Rows are points. To make a cloud, some directions were put in groups of two or more. Within a group, all points are equally far from the middle, so they leave a hole (a ring in 2 directions, a hollow ball in 3). The other directions are filled evenly. Then the cloud was stretched, turned, moved and blurred a little. Count the holes, and give their numbers of directions, smallest first.
In the rows, 128 means zero.

Cloud, 14 rows:
114,82
163,166
214,129
184,139
129,189
189,143
93,133
145,158
77,132
111,150
133,117
166,69
121,165
95,110
Holes: 0

Cloud, 22 rows:
180,141,125
168,151,125
107,175,127
91,105,103
155,137,179
81,129,145
106,135,179
119,89,145
189,152,184
209,117,134
146,112,96
186,138,118
115,135,122
146,118,170
197,127,108
139,193,113
26,103,87
140,128,112
95,189,126
32,136,111
122,97,93
81,179,143
Holes: 0

Cloud (20 x 3):
154,144,79
124,183,144
121,67,149
117,83,99
119,104,81
131,69,133
58,102,133
119,68,155
74,152,85
89,108,83
184,152,127
142,140,178
108,149,70
177,144,100
76,142,81
124,164,166
116,111,184
60,119,101
76,140,81
175,164,139
Holes: 1 (3)

Cloud (32 x 4):
129,67,130,131
147,101,179,148
63,114,108,98
177,124,179,142
171,91,155,193
141,101,100,84
124,106,150,211
112,156,218,135
128,151,131,125
165,97,152,189
107,155,105,150
155,174,120,166
166,102,94,167
109,147,185,123
98,73,178,89
99,85,120,152
99,103,168,93
84,144,139,78
95,47,124,161
122,138,81,134
85,144,150,114
147,168,151,127
102,93,173,167
170,111,108,166
71,103,159,94
135,178,129,133
95,105,114,88
107,58,188,120
125,161,194,130
152,155,140,153
139,71,236,180
121,176,59,116
Holes: 0

Cloud:
188,101,112,161,95,72
113,64,125,119,127,92
110,92,117,94,58,159
162,128,95,154,46,86
137,127,164,88,165,127
157,119,105,155,68,61
150,167,79,158,161,125
80,146,118,119,73,190
70,132,135,110,185,203
92,177,166,113,115,157
145,177,52,139,114,122
170,175,94,168,135,136
84,144,132,123,88,93
106,97,120,74,74,156
175,174,111,167,80,97
110,70,123,88,163,129
125,165,147,158,129,186
145,187,89,145,145,102
108,165,81,187,99,143
118,161,67,104,119,104
101,183,126,157,132,103
206,151,78,127,130,122
188,166,91,154,140,129
121,155,94,198,135,148
83,138,116,91,154,208
187,76,117,143,88,116
129,101,135,149,173,103
79,132,148,116,192,191
156,137,132,170,119,68
95,165,133,79,110,152
186,148,117,144,126,57
170,144,102,132,169,88
27,116,113,109,134,195
92,165,180,137,116,167
105,173,116,135,87,185
191,170,112,162,120,117
148,74,131,135,65,138
105,132,148,152,105,78
127,159,87,107,96,185
111,71,97,168,116,110
134,123,113,60,107,158
94,149,134,98,184,169
141,118,145,103,55,129
174,153,74,119,75,60
172,160,54,118,73,117
104,107,161,135,170,202
151,75,122,134,60,134
145,73,109,145,118,77
123,130,92,139,145,212
Holes: 2 (2, 4)

Cloud:
94,73,168,123,154,112
163,134,153,145,191,116
170,155,84,124,109,145
78,118,194,114,156,104
148,180,150,148,117,60
78,165,145,151,158,77
107,100,136,125,128,178
73,197,84,129,141,151
69,175,116,82,147,136
95,177,83,119,126,185
142,105,124,187,63,76
85,121,72,196,125,127
145,162,191,135,113,58
155,108,190,102,160,71
85,168,63,144,145,162
161,102,191,99,147,71
120,153,131,189,96,131
136,62,170,132,151,83
83,113,173,150,150,67
123,102,59,180,114,111
96,75,158,108,155,119
158,89,126,202,117,83
124,117,104,150,47,94
80,94,169,97,143,130
163,127,72,147,86,134
88,109,194,138,106,103
51,140,117,136,84,102
99,146,134,182,171,137
85,170,122,184,142,140
154,148,208,116,123,70
96,108,171,166,82,99
160,83,190,138,99,77
134,167,140,159,156,65
55,192,117,119,120,114
101,204,92,131,104,153
144,124,159,71,95,105
150,182,107,100,113,158
96,73,112,115,141,142
153,182,110,97,114,103
53,180,135,135,119,95
140,160,154,143,103,44
90,160,188,95,178,132
88,89,139,91,148,123
127,168,90,109,159,112
70,117,103,147,116,76
158,101,128,196,147,100
139,91,191,126,94,105
130,203,117,124,94,102
Holes: 3 (2, 2, 2)

Cloud:
120,96,118,139,162,204,202,158
146,45,152,188,150,201,148,147
91,119,176,168,126,179,155,119
95,137,95,67,106,120,126,147
162,100,101,88,101,129,158,146
106,88,112,81,161,132,156,110
148,156,148,93,117,209,141,151
104,51,168,171,143,137,87,160
79,74,89,159,151,110,143,101
114,142,124,97,64,198,169,108
97,158,90,117,69,75,128,107
149,108,142,88,146,168,123,65
142,87,138,98,124,164,73,88
118,158,39,89,90,139,97,77
98,75,102,98,103,108,80,171
147,167,141,82,135,128,127,81
68,152,112,73,56,141,79,111
108,78,99,136,120,84,81,154
131,112,150,133,83,182,153,90
124,139,133,161,139,147,71,135
166,134,147,89,155,126,105,138
136,140,105,98,87,117,77,154
120,127,130,77,158,140,67,140
125,70,103,145,168,115,47,163
78,157,79,87,82,121,47,76
130,95,156,139,138,129,105,111
86,197,141,119,121,168,136,141
118,176,81,90,144,125,146,73
72,71,40,148,109,93,88,78
105,97,83,68,125,102,140,95
147,108,122,58,149,153,131,168
69,67,45,151,140,126,118,141
121,98,101,68,135,70,49,127
84,118,97,194,73,139,161,129
104,69,125,120,138,158,73,96
61,92,69,182,102,122,95,142
110,130,131,155,95,96,111,122
81,174,60,92,145,124,99,87
59,88,123,154,109,117,164,124
134,99,97,104,164,88,109,97
78,36,96,191,145,110,80,126
170,78,109,123,130,125,114,172
124,102,82,159,135,101,122,177
133,102,88,58,119,90,77,140
114,122,161,50,103,114,47,129
110,128,78,183,175,142,165,93
62,133,67,134,103,113,158,128
135,144,78,111,142,161,118,156
157,96,125,136,98,134,88,142
98,76,176,181,116,157,110,150
72,48,88,175,139,101,139,139
72,146,148,76,135,126,118,83
150,154,160,110,105,155,79,136
96,97,134,111,22,119,113,142
111,146,133,85,138,107,106,68
92,131,94,109,117,137,171,96
119,129,147,137,126,222,170,169
115,140,77,143,99,170,130,139
144,204,122,113,134,171,118,80
40,118,58,148,90,87,59,139
141,82,155,138,83,156,103,166
63,62,80,134,81,120,97,127
150,146,152,41,107,166,81,126
82,108,33,147,153,132,89,109
119,216,145,69,83,100,92,120
85,72,38,131,165,103,136,129
75,121,155,95,51,113,69,167
129,119,68,83,104,139,105,144
144,154,205,86,128,174,127,140
74,113,116,206,125,136,97,113
74,172,82,146,75,157,136,124
109,148,125,113,97,141,194,129
57,136,98,139,107,84,74,180
70,107,138,154,99,89,131,154
109,193,122,71,57,183,146,107
147,80,87,183,164,159,145,95
118,102,196,181,130,172,151,146
88,133,73,97,124,145,149,98
71,101,99,171,143,78,123,118
54,127,59,122,126,85,114,151
133,149,170,99,93,163,181,97
145,147,78,88,166,118,144,80
Holes: 1 (4)

Cloud:
119,97,153,157,141,48,165,129,144
87,101,121,107,126,207,138,108,134
131,189,169,136,120,91,90,159,76
61,148,151,113,126,110,180,163,141
86,98,153,109,80,143,160,157,178
109,79,89,115,153,166,194,130,163
43,114,136,107,135,163,168,173,130
98,133,53,118,100,63,164,197,164
86,81,127,158,148,116,96,103,126
81,160,114,188,140,172,78,117,119
61,119,84,169,160,130,136,180,114
97,205,119,144,111,93,158,198,104
109,137,109,160,136,94,103,178,50
123,141,41,117,104,173,163,134,150
111,109,185,143,93,128,76,165,89
90,58,115,194,156,124,146,118,124
131,193,112,96,131,110,207,162,101
114,180,150,125,160,137,136,72,40
86,93,47,88,123,90,220,192,128
76,91,83,122,175,102,176,161,119
139,96,70,142,117,101,130,177,98
65,129,110,176,118,93,119,167,70
115,141,164,90,129,175,185,155,168
88,136,149,87,84,113,130,140,125
103,77,157,161,127,68,171,173,160
79,85,164,160,148,77,114,198,132
59,124,117,179,152,144,110,184,132
115,108,78,196,108,164,137,153,113
61,121,119,174,131,63,131,112,70
109,61,66,128,118,143,182,139,184
112,152,118,89,80,77,165,118,126
128,104,174,152,151,98,68,108,74
157,136,136,113,130,70,104,116,140
140,162,87,180,152,103,156,66,89
101,148,110,117,182,186,140,121,113
167,189,135,81,107,122,163,125,95
106,143,161,160,162,115,103,158,59
150,133,143,149,154,161,169,94,88
124,190,108,75,148,124,178,153,150
132,75,123,112,102,178,181,85,140
113,194,118,101,154,95,124,174,131
98,117,47,136,151,107,174,105,126
124,68,95,123,138,103,183,185,182
113,52,65,125,107,141,169,196,166
113,79,131,121,130,114,144,127,206
105,73,159,105,168,191,122,155,137
117,125,80,171,155,54,188,136,129
133,91,196,144,153,173,119,104,77
144,147,164,118,123,154,169,85,145
104,125,164,100,73,144,135,193,140
80,126,106,151,118,121,159,178,62
118,120,81,97,136,134,205,111,171
117,74,128,115,173,130,132,151,112
59,109,128,161,154,70,161,181,65
112,154,152,149,159,80,103,145,35
142,153,149,75,71,163,129,139,143
64,95,173,100,125,109,155,206,103
157,104,118,60,129,123,179,126,98
131,104,105,173,98,81,147,105,149
71,140,59,178,165,97,157,174,89
154,134,134,123,93,182,162,77,137
100,88,93,178,133,99,187,176,103
164,69,162,86,126,135,186,115,117
99,158,116,159,121,129,59,122,101
149,129,95,122,88,36,168,124,74
64,63,161,83,147,120,146,205,154
112,103,107,90,129,201,146,198,116
132,146,135,60,99,106,105,168,134
103,57,103,120,87,99,215,145,150
177,139,100,75,106,178,142,149,139
129,173,160,69,136,148,96,148,125
151,149,103,147,119,83,116,88,143
82,119,140,80,148,84,163,143,167
82,143,137,82,125,157,139,219,157
119,115,92,107,132,201,201,121,182
134,175,73,168,178,125,158,104,97
144,111,109,163,138,72,150,89,147
82,212,137,126,113,144,115,101,75
71,82,121,176,132,105,113,202,102
143,202,111,143,90,69,112,145,86
52,161,104,145,120,102,154,166,59
142,83,150,162,163,113,120,108,75
93,95,151,114,144,76,112,205,142
139,158,113,159,163,121,108,137,49
89,167,183,99,144,145,155,157,123
166,158,80,108,125,101,139,167,122
157,108,104,139,155,170,145,97,152
86,141,68,198,130,130,151,148,86
72,155,108,170,119,40,99,131,104
106,78,149,99,118,204,131,93,122
85,103,212,143,141,155,134,135,138
118,113,132,69,136,99,194,124,171
98,100,45,128,149,86,201,181,142
92,170,124,81,160,169,141,180,86
151,130,163,69,107,139,170,163,137
93,116,78,93,121,107,229,146,169
Holes: 3 (2, 2, 3)
